Rows are points. Any point is a mix of the corners, with weights that add up to 1. It lies inside the corners' shape when no weight is negative. Is each point inside? If not, which corners have a negative weight?

Corners:
(1): [ -2.6 -10.1  -1.1]
(2): [-0.6 -0.7  0.1]
(3): [-4.4 -5.3 -3.5]
(4): [ 9.5 -0.4 -4.8]
Points:
[ 4.8 -3.0 -4.3] => outside (2)
[ 5.4 -0.4 -3.8] => outside (1)
[ 0.1 -5.1 -2.9] => inside
[-1.5 -3.1 -3.0] => outside (1)
[ 0.8 -6.2 -3.6] => outside (2)
[ 5.1 -0.7 -2.4] => outside (3)
[ 7.6 -1.0 -4.2] => inside
[ 3.2 -2.6 -1.6] => outside (3)

Corners:
(1): [3.5 3.6 4.9 7.2]
(2): [-2.8  4.1 -2.3  4.4]
(3): [ 3.7  2.2 -4.1  1.0]
(4): [ -1.1   0.3  -8.0 -15.3]
(5): [-0.7 -1.3  3.7  7.1]
Points:
[-2.0  1.8 -1.5  2.9] => outside (1)
[1.4 0.9 0.3 3.9] => inside
[ 0.0  0.3 -1.9 -6.9] => outside (2, 3)
[ 0.6  2.2 -0.2  5.5] => outside (4)
[ -0.8   0.5  -6.6 -12.1] => inside
[3.0 2.8 1.0 4.1] => inside
[ 3.0  2.0 -3.2  1.2] => inside
[ 2.9  1.0 -0.7  1.9] => outside (2)
[-0.7 -2.0  2.4  1.0] => outside (2, 3)

Corners:
(1): [  2.6 -12.1  -2.7   2.4   0.8   4.5   1.8   7.1]
(2): [ 6.3 -4.9 -0.8  6.0  5.2  4.8 -2.2  3.5]
(3): [ 0.5  0.8  0.6 -6.4 -2.9  7.5  7.0  0.9]
(4): [-6.3  0.9  0.1 -5.0 -2.8  1.2  4.3 -9.5]
(5): [-10.1   5.2   1.0   0.8   0.2  -8.1   5.0   0.8]
(6): [ 0.8 -2.9  1.4 -5.7  3.3 -3.2 -5.2  8.9]
(7): [-9.7 11.3  5.2  0.3 -9.6 -9.9  1.3 -5.2]
(8): [ 5.7 -1.0 -3.0 -4.4  0.4 -1.4  4.5 -0.7]
(9): [ 0.6  0.4 -9.1 -6.1  1.6 -0.1 -2.6  5.0]
Points:
[ 2.5 -4.0 -0.5 -1.8  3.3 -2.3  0.1  3.7] => outside (3, 7, 9)
[-3.1  0.8 -3.3 -4.5  3.5 -0.5  0.3  4.7] => outside (1, 7, 8)
[-1.5  0.2 -0.2 -0.2 -0.5 -1.3  2.2  2.8] => outside (4)
[ 1.6 -1.7 -0.5 -2.7  1.3  0.3  0.0  3.2] => inside
[-1.7  3.0 -0.4 -2.6 -1.3 -2.9  1.8  0.1] => outside (1)
[-0.3  0.6  0.4 -2.5 -0.4 -2.9 -0.2  4.1] => outside (4)
[ 5.0 -4.4 -3.5 -3.4  2.2  3.7  0.9  1.7] => outside (5, 7)

Corners:
(1): [ 5.3 -3.8  5.6 -9.6 -3.3  0.0 -6.4  4.8 -5.2]
(2): [ 5.6  7.5  3.2 -2.5 -0.5  0.9 -8.6 -6.0 -3.6]
(3): [-0.1 -0.9  6.5  3.6  2.6  4.9 -5.3  6.5 -4.4]
(4): [-3.6 -2.0 -0.9 -1.4  4.0 -2.5 -7.6 -1.1  3.3]
(5): [-2.5 -7.7 -5.3  8.4 -1.8  1.0  3.1  1.2  6.5]
(6): [-1.4  5.9  5.7  7.0  0.8 -5.2 -7.5  0.2  6.0]
(7): [ 0.0  5.4  2.9  0.0  1.9 -5.9 -2.2 -7.4 -2.7]
(8): [10.4  0.6 -2.3  1.0  0.9  4.6  7.9 -4.0  0.2]
(9): [ -4.1  -4.3 -10.0   2.5  -3.1   3.1   2.5   4.1   7.0]
(10): [-1.5 -8.4 -5.6 -2.7 -0.5  9.6  5.3 -4.2  6.8]
Points:
[-0.8  0.0 -1.2  8.8 -0.3  1.2  0.5  1.9  2.9] => outside (1, 4, 10)
[ 3.1  0.2 -1.6  2.4 -0.4 -2.4  1.5 -0.5  2.5] => outside (2, 3, 10)
[ 2.7 -0.7  1.0 -1.5 -1.5  1.8 -2.2 -0.2 -0.4] => outside (4)
[ 0.7  0.0 -1.9  0.4 -0.7 -1.7 -1.3 -1.6  1.6] => outside (3, 10)
[-0.5 -5.8 -7.7  4.0 -0.8  5.6  4.8 -2.4  8.6] => outside (1, 3, 7)
[-0.2 -4.0 -1.0  2.8 -0.8  1.6 -0.5  1.3  2.4] => inside
[ 0.3  2.4  2.1  3.8  1.1  0.7 -2.0 -1.3 -0.3] => outside (1, 4)

Corners:
(1): [ 4.8 -9.3  6.6  5.7  2.1  4.0  3.4 -0.3  1.3  0.2  1.2  5.4]
(2): [ 1.3 -8.7  1.1 -2.3  1.1  0.3 -8.0  4.6  6.2 -4.3 -8.1  7.5]
(3): [ 0.6 -0.5  1.9 -3.9  6.0  2.6 -3.6  0.5  4.1  4.3 -3.8 -0.5]
(4): [ -8.4   1.9   1.6  -3.5  -5.3  -5.7  -5.1 -10.2   5.6   4.9  -2.3  -2.2]
(5): [ -1.1  -3.2   0.6   8.3  -2.9  -4.3   3.7 -10.0  -9.3  -4.5  -2.6  -1.6]
(6): [-6.0  5.2  0.7  6.4  4.0  0.9  8.0 -4.3 -4.8 -0.5  3.1 -4.8]
(7): [ 8.1  0.6 -8.6  4.4  5.1  6.5 -8.1 -6.7  6.1  4.1 -2.5 -5.4]
(8): [ 6.0  1.0 -2.3  4.6 -2.6 -2.3  8.1  1.4  4.6  2.8  0.5  2.1]
(9): [-2.2  3.1 -0.9 -9.4 -1.3 -3.0  0.5  7.3 -2.1  2.9  1.2  4.6]
(10): [-1.4  4.0  5.0 -2.6 -1.8  3.5 -0.3 -4.5  4.3 -3.8  1.4 -2.9]
(11): [-0.8 -0.6 -9.6 -6.9  4.7  0.9 -6.1 -3.6  2.2 -3.5 -5.1  4.7]
(12): [-4.4 -6.7  2.2 -3.8  3.4 -5.7 -0.5  2.4 -1.6 -0.3  0.9  1.1]
(13): [ 6.2 -0.9  0.1  5.9  4.5 -1.1 -3.5 -1.7 -4.9 -2.4 -1.2  3.5]
Points:
[-1.7  1.4 -1.7 -1.2  1.0 -2.0 -0.5 -2.8 -0.5  1.0 -0.5 -0.5] => outside (1, 2)
[-0.2  1.1  1.8 -0.5  0.4  1.4  0.1 -2.5  2.3 -1.0  0.1 -0.8] => inside
[-4.4 -3.4  5.4 -5.2 -1.8 -4.1  0.0  1.8  1.8  0.8 -0.1  1.8] => outside (6, 7, 11, 13)
[ 0.8  2.1 -6.0 -4.1  4.5  0.9 -4.7  0.0  3.1  1.2 -3.8  2.6] => outside (1, 5, 10, 12)

Corners:
(1): [  2.5  -5.2  -2.8  -2.5 -11.9  -0.8  -2.4  -7.4  -2.1   2.5  11.3  -1.2
  -2.9  -8.8]
(2): [  1.2 -16.3  -6.8   3.0  -2.7   2.6  -3.6   6.0   0.3  -6.3  -1.2   3.1
   3.3  -6.0]
(3): [-0.8  9.5 -5.0 -0.2 -1.4  2.0 -5.8 -1.9 -3.9 -0.3 -1.0  0.3 -0.2 -0.5]
(4): [-1.9 13.7 -5.2 -3.9 -1.4 -7.3  2.1  1.3  4.6 -6.2  5.1 -0.2  5.4  1.4]
(5): [-5.2  1.3 -1.9 -4.3 -6.9 -7.4  0.0  4.3  0.4 -1.8 -3.8  1.2 -8.9 -2.8]
(6): [ 0.3 -2.1 -0.9 -1.9  1.5 -7.4  2.1  2.5  7.8 -7.6 -5.3 -2.6 11.6 -5.5]
(7): [ 0.3 -0.4 -1.4 -4.0 -0.1  9.8 -2.6  2.8 -1.6  5.6  5.1 -4.6  2.6 -2.2]
(8): [ 1.4  2.5  2.9 -1.2 -5.8 -1.8  2.2  3.9 -0.9 -2.4  1.9  1.3  8.4 -1.1]
(9): [-5.8 -4.0 -0.5 -5.0 11.9  7.2 -6.4  1.7 -5.9 -0.9 -3.7 -5.0 -0.7  0.7]
(10): [-6.7 -0.7  3.1  7.1  0.6  1.4  1.4  3.1  3.6 -3.9 -3.1 -6.6 -6.3 -6.0]
(11): [-3.4  6.3 -1.4 -4.8 -0.9  2.2 -1.5 -0.9  4.7 -4.7 -1.4 -4.4  1.6  3.8]
(12): [11.6  5.5  4.6  0.5  6.5  1.6  0.4  1.7  5.8 -6.3 -2.6  0.5  5.0 -2.7]
(13): [ -4.7  -7.6  -7.5   0.1   1.6   2.6   3.8   3.5  -4.8   1.5 -10.5   0.2
 -14.4  -2.9]
(14): [-4.2  2.9  5.5  6.1 -1.5 -7.5  3.4  1.3  3.2  2.4 -2.9 -6.8 -4.5  3.6]
(15): [ 6.5  8.1  3.7  4.0 -7.6  0.1 -3.2  2.1 -1.5  2.2 10.0 -8.7  6.1  2.8]
Points:
[ 0.2  2.0 -2.3 -1.9 -0.9  0.4 -1.0  1.4  0.4 -2.3  0.9 -1.3  1.3 -2.2] => outside (14)
[-4.0 -3.0 -1.9 -1.1 -2.7  0.1 -0.5  1.5 -0.8 -0.3 -2.8 -1.4 -3.8 -2.8] => outside (4, 12, 15)
[-0.9  0.6 -3.8 -1.0 -5.9 -2.9  0.8  1.6 -1.4  1.0  1.5 -0.3  0.2 -2.3] => outside (9, 10, 11, 12)
[ 0.7  4.2 -0.2  0.0  1.4  0.4 -0.2  2.4  1.7 -2.6  0.1 -2.8  3.6 -0.1] => outside (1, 5)
[-2.2 -0.2 -2.9 -1.4 -1.7  1.2 -1.6  1.4 -0.5 -2.1 -0.3 -2.0  0.2 -2.8] => outside (12, 14)
[ 0.8  0.8 -0.3 -1.2  0.8  1.7 -0.8  1.9  1.1 -1.5 -0.3 -2.4  1.5 -1.9] => inside
[ 0.5 -6.1 -2.7  1.3 -1.3  0.6 -1.5  3.5  1.3 -4.1 -1.1 -0.1  1.8 -3.8] => inside
[-3.9 -2.0 -3.5 -2.0 -0.4 -1.1 -0.7  1.1  1.3 -2.4 -1.8 -2.3 -0.6 -2.8] => outside (8, 12, 15)
